Rows are points. To make a cloud, some directions were put in groups of two or more. Within a group, all points are equally far from the middle, so they leave a hole (a ring in 2 directions, a hollow ball in 3). The other directions are filled evenly. Then the cloud was stretched, turned, moved and blurred a little. How many holes are there, and how many directions does each take, smallest first?

Cloud (21 x 3):
[[-0.54 -1.13 -1.71]
 [-1.34 -2.77  0.43]
 [ 2.12  0.68 -0.21]
 [-1.76 -1.09  1.27]
 [-0.50 -2.58  2.04]
 [ 1.42 -1.46 -1.42]
 [ 2.44 -0.80 -0.48]
 [ 2.51 -1.06  0.50]
 [ 1.36 -2.64 -0.23]
 [ 0.47  0.91 -1.06]
 [-1.27 -0.78  1.89]
 [ 2.40 -0.61 -0.67]
 [ 0.50 -2.55  2.09]
 [ 1.03  1.32  0.17]
 [ 0.53 -3.05 -0.05]
 [ 1.63  0.86 -0.79]
 [ 1.09 -2.56  1.77]
 [ 2.51 -0.35 -0.13]
 [-1.23 -0.08  1.46]
 [ 1.59 -2.32 -0.50]
 [-0.45 -2.44 -1.04]]
Holes: 1 (3)

Cloud (26 x 4):
[[ 0.80  0.66 -1.92 -0.70]
 [-0.02  0.31 -0.25  2.81]
 [-1.42 -1.26  1.12  1.65]
 [-0.11 -0.37 -1.26  2.94]
 [ 0.02  1.11  0.80 -2.02]
 [-0.01  1.95 -0.32  0.73]
 [-0.91 -2.28  1.06 -0.14]
 [-1.85 -1.40 -1.01 -2.63]
 [-0.86  0.42 -0.05 -3.41]
 [-1.04 -2.55  0.90 -1.28]
 [ 0.60  0.99  0.31 -2.47]
 [-0.65  1.37  0.00 -2.38]
 [ 0.95  0.19 -0.21  1.05]
 [-0.12 -2.98  0.90 -0.67]
 [-0.91 -3.28 -0.67  0.07]
 [-0.47 -2.52  1.26 -1.90]
 [-1.72 -2.07 -2.30 -0.41]
 [ 1.49 -2.43 -0.90  0.40]
 [-1.44 -0.84  0.02 -3.32]
 [-1.35 -0.80 -2.99 -0.64]
 [-1.20 -0.66  0.93 -2.89]
 [-1.83  0.39  1.57 -0.24]
 [-2.27 -2.11 -1.38  1.45]
 [ 0.31 -1.49  1.52 -0.31]
 [-1.09 -1.66 -1.43  2.92]
 [ 1.86 -0.83  0.23 -0.39]]
Holes: 1 (3)

Cloud (86 x 8):
[[-0.26 -1.96 -2.55  1.95 -1.21 -1.04  1.66 -0.43]
 [ 0.87  2.35 -0.74 -0.35  1.88 -0.17  0.58 -0.15]
 [ 0.55  0.58  0.39  0.61 -0.75  0.85  0.49  3.87]
 [-0.28  0.63  3.15  1.47  1.24 -0.42  0.32  0.38]
 [ 0.81 -0.30 -2.83  0.16 -1.31 -1.33 -1.40 -1.98]
 [-2.06 -0.01  0.48  2.87  2.23 -1.62 -3.03 -0.02]
 [-2.58  1.41 -0.01  0.81  0.86 -1.23  0.92  2.09]
 [ 1.20  0.67  0.98  0.90 -1.16 -2.00  0.72  3.27]
 [-0.62  0.02 -0.98 -0.94  1.73 -0.79 -1.77 -2.21]
 [ 2.70  1.88  0.24 -1.91 -0.72 -1.68  0.83 -0.40]
 [ 2.84  2.36 -0.67 -0.83 -1.99 -0.39  1.23  0.36]
 [-1.46 -1.28 -1.80  1.37 -0.58 -4.19 -0.32 -0.56]
 [ 1.60 -0.45  0.88 -1.81  0.45 -3.12  2.10  1.42]
 [ 1.97 -0.91  0.28  2.80 -1.84  1.49 -0.74 -0.90]
 [-1.90  0.27 -2.67 -2.09  0.61  0.06 -0.51  1.98]
 [-0.79 -0.72 -0.59  3.74 -0.72 -1.09 -2.00 -2.11]
 [ 2.68  0.51 -1.65  1.36 -0.77 -2.41  1.83  0.86]
 [-1.08  1.64  0.18  1.82  0.15 -1.14 -1.39  2.16]
 [ 2.08 -1.00 -2.30 -1.43 -1.78 -0.46  0.17 -0.91]
 [ 1.24 -0.66 -0.16  0.91 -1.54 -0.79 -2.25 -1.83]
 [-0.35 -1.02  0.71  0.06 -2.22 -1.08  3.24  0.96]
 [-2.48  1.19  1.73  0.91  1.03 -1.53  0.70  1.87]
 [ 1.00 -1.34 -0.08 -1.61 -0.93 -2.42  0.47 -1.83]
 [-0.85 -0.51  0.39 -1.59 -0.07 -4.20 -0.06 -0.42]
 [-1.09  2.10  2.68 -0.13  0.37 -1.80 -0.03 -0.78]
 [ 1.32  1.35 -2.01 -0.76  0.19 -0.14 -1.02  1.37]
 [ 0.08  2.53 -0.84 -0.99  2.56  0.41 -0.53  0.15]
 [-3.75 -0.23  0.66  0.49 -0.44 -0.19 -0.95  2.17]
 [ 0.03  2.45 -1.98 -1.38 -2.70 -2.27  0.46 -0.12]
 [-1.24 -1.23 -1.07  1.38  3.18 -1.23 -1.01  0.35]
 [ 2.72 -0.86 -2.68 -0.44 -1.70  1.31  1.02 -0.81]
 [-2.28 -1.02 -0.10 -1.92  2.11 -2.64 -0.86  0.60]
 [-0.13 -1.81 -0.99  0.59  0.60 -0.20  2.88  0.71]
 [ 0.19  2.70 -1.17  0.12 -0.42 -0.42 -0.74  0.92]
 [-0.24  0.40 -2.58 -0.35 -0.64  2.05  0.16  0.83]
 [ 0.72 -2.05 -0.17  0.84  1.58 -1.85  1.09  0.02]
 [ 1.82 -0.03 -0.29  0.85 -4.62  0.32  1.05 -0.41]
 [ 0.20 -1.10 -0.93 -2.90  0.23 -1.10  0.64  0.13]
 [-0.63 -0.93  0.09  0.59 -3.56 -2.59 -2.14 -0.94]
 [ 2.06 -1.97  0.90  0.22 -3.94 -2.69 -0.43  0.17]
 [-0.22  1.76 -2.48  0.68  1.38 -1.42 -0.70 -0.95]
 [ 1.21  1.60  0.71 -0.53  0.44 -0.37 -2.51  0.70]
 [-2.71 -1.34  1.59  2.41 -0.03 -2.13 -0.70  0.06]
 [ 0.82 -1.38 -0.23 -1.74 -0.57 -1.16 -1.25 -0.44]
 [ 0.11  2.54  0.42 -1.10 -0.90  0.25 -0.66  0.78]
 [ 0.60  0.39  1.04 -1.41 -0.90 -1.75 -2.35  0.87]
 [ 3.40  1.80  0.54  0.95 -0.57 -2.06  0.86 -0.81]
 [-0.47  3.03  0.11 -2.10 -1.39 -2.85  0.54 -1.20]
 [-1.64  1.70 -0.57  2.05 -1.22  0.60 -1.14 -1.03]
 [ 2.39  1.86 -1.66  0.04  0.02  0.40  1.17  0.34]
 [-0.45 -0.13 -1.46  1.62 -0.28 -2.35 -2.61  0.55]
 [-1.38  2.08  1.56 -2.99  0.97 -1.44 -0.27  1.63]
 [-2.12  1.41 -0.58 -0.42  3.32 -1.42  1.23  0.82]
 [ 1.36  1.06  2.19  0.81  1.07 -1.48 -0.84 -0.69]
 [ 1.08  1.56  0.18  1.70 -1.99 -1.25 -0.94  1.39]
 [ 0.38 -1.46 -2.10  1.44 -1.02 -1.90 -1.70  0.32]
 [-0.46 -1.35  0.82  0.67 -1.33 -0.35  2.77  1.44]
 [ 0.73  0.62 -1.82  1.30 -1.12 -2.68 -1.78 -2.94]
 [-0.38  1.19  0.61  0.06 -3.02 -2.71 -1.80  0.81]
 [-1.74  1.06  0.56  1.68  0.63  0.06 -0.48  2.88]
 [-1.71  0.07  2.40  0.81  1.52 -3.24 -1.08 -0.37]
 [ 0.76  0.00 -0.96  1.96  0.19  1.28  2.49 -0.62]
 [ 0.43  0.65  1.51  0.17  0.30 -1.76  0.96  3.69]
 [-2.38 -1.85 -1.96  2.03 -1.60 -0.39 -1.71 -0.37]
 [-1.15  1.79 -1.30 -0.07 -0.24  0.13 -0.46  2.57]
 [-0.80 -0.55 -1.18  2.52 -2.48 -0.43 -2.32 -2.46]
 [ 0.79 -1.63 -1.70  0.08 -0.61 -2.66  1.73  0.95]
 [ 1.89 -1.83  0.06  2.65  0.46 -1.29 -0.96  1.19]
 [-1.71 -0.03 -1.09 -2.82  2.53  0.43 -0.07 -0.76]
 [-1.14 -1.92  0.39 -0.44  0.49 -0.69  0.67 -1.93]
 [ 1.21 -1.03  0.43 -1.99  1.33 -1.37  0.69 -0.50]
 [-2.46 -0.69  0.20  3.26  1.54 -1.00 -3.25  0.22]
 [-0.48 -0.31 -1.32  1.32  0.87 -0.20 -3.26 -1.82]
 [-2.60 -1.70 -1.59  3.20  0.67  0.26 -1.78 -0.68]
 [-2.59 -1.41  0.00  2.54  1.25  0.27  0.21 -0.59]
 [-2.30  0.42 -0.66 -2.26  0.88 -0.62  1.24  2.67]
 [-0.64  1.04 -2.55 -1.80  1.03  0.47 -0.48 -1.28]
 [ 1.97 -1.15 -0.79 -1.34 -1.87 -1.68 -0.66 -0.98]
 [-1.40 -0.90  0.63 -0.42 -0.82 -2.27 -1.49 -2.79]
 [ 0.25 -0.98  0.46 -1.32  0.32 -0.46 -2.55 -0.48]
 [ 1.20 -1.67 -1.69  2.75 -0.18  1.02  0.28 -1.71]
 [-1.11 -1.01 -1.12  1.68  1.97 -2.09 -1.60  0.75]
 [ 1.31 -0.04  3.35 -0.68 -1.15 -2.07 -0.06  0.07]
 [ 0.81 -1.17 -3.01  1.70  0.01  1.20 -0.25 -1.06]
 [-1.57  0.06 -1.60 -2.10 -0.46 -0.07  1.06  2.12]
 [-0.89 -1.05  1.60 -1.18  1.87 -1.97 -1.36 -0.27]]
Holes: 2 (3, 3)
